Each row is a point. The window is the flat piece filled in between its corners: a triangle in 3 columns, a solid with four corners in 4, and so on. A path goes straight from each point to the next, and from the last back to the first. List the points from which the path goes on through the window.

Window, 3 rows:
[[ -1 -11 -60]
 [ 26 -37  28]
 [-16  -2  -5]]
Path:
(1): [-23 -46 -37]
(2): [-36 -26 -51]
(3): [ 23  18 -43]
(4): [ 13  -3 -38]
(5): [ -5 -43 -58]
(6): [ -1 -43  -5]
(7): [ 21 -14 -14]
(8): [ 27   3 -55]
(9): [-30 -33 -42]
(10): [-21 -41  -5]
(11): [ 27  14 -45]
(12): [  4  28 -15]
Through the window after points: 6, 8, 10, 12

Window, 4 rows:
[[ -7  40  -8   3]
 [ -7  -6  -8 -19]
 [  2  18   4  16]
 [ 10 -21  29 -56]]
Path:
(1): [ 14  20 -20   2]
(2): [ 19   3  -8 -60]
(3): [ -8  -9  24 -25]
(4): [-38  20   5 -17]
(5): [30 24 -7 20]
(6): [30 13 -9  7]
(7): [-17  31   2  30]
(8): [-9  1 24  2]
(9): [ 22  29 -20  -1]
(10): [ 23  17  -9 -17]
(11): [-29  -1  12 -28]
(12): [-10  17  24  18]
Through the window after points: 4, 8, 12

Window, 6 rows:
[[ 21 -22   7  -8 -22 -12]
 [-14  21   0   7   2  -3]
 [ -4  17 -59  -4   9  -1]
 [ 37  35  27  -4  -5  35]
 [-24  -1 -60  20   4  20]
 [ 35  21  43   5  32  20]]
Path:
(1): [-28   7 -31 -30   8  16]
(2): [ 15  19 -40  23   8   0]
(3): [ 29  37 -22  34   2  12]
(4): [-10  14  -3  -6  19  17]
(5): [  1   1   8 -13  -1   2]
(6): [ 7 39  8 39 14 19]
(7): [  3  10 -22  16   5 -14]
(8): [-38   0 -49 -19  10  31]
(9): [ -9  -5 -15  -7  -6   4]
(10): [ 23  24 -13  26 -13 -11]
(11): [ -5  28 -50  35   9  -8]
(12): [  5   5 -39 -40   7  13]
(13): [-10  19 -17 -29   0   8]
(14): [ 35  -4 -38  35  14  16]
(15): [28 36  4 15 -7 30]
(16): [ 11   9   8 -18   6  23]
Through the window after points: 1, 11, 15

Window, 8 rows:
[[ 21  13 -38  -3  -7 -42  -4  21]
 [ 29  -1  50 -24   9 -41 -21  15]
 [ -5 -13 -13 -17  41  17   3  -1]
 [ 22  16  36 -10  -8 -34  -6 -19]
 [  3  -8  41   9   4 -47  -7   4]
 [-20  -9  -9  -6   6  60   6  19]
 [ -1  11 -14  -3  20  22  36  25]
 [ 17 -30  29 -21 -56 -27  41   2]]
Path:
(1): [ 42  -2  13  19  24 -50   6 -15]
(2): [  1  -1  15 -25  -7 -12   6  13]
(3): [-14  36  13 -57 -27  -2   1 -49]
(4): [ 24 -21  19  15   8 -19  -4  29]
(5): [ 52  15 -17   1   2 -16  10   8]
(6): [-16  -9   2 -16   8 -25 -10  16]
(7): [-25 -13  35 -30 -24 -26  13  23]
(8): [59  8 -4 18  4  0 -5 -7]
(9): [ 27 -19  16  11  -8  -8  -1  -2]
(10): [-11  -2  26 -40 -16 -28  19   4]
(11): [ -7  -3  19 -26   3  -8  14 -10]
(12): [22 -8 19  2  9  2 11 20]
Through the window after points: 5
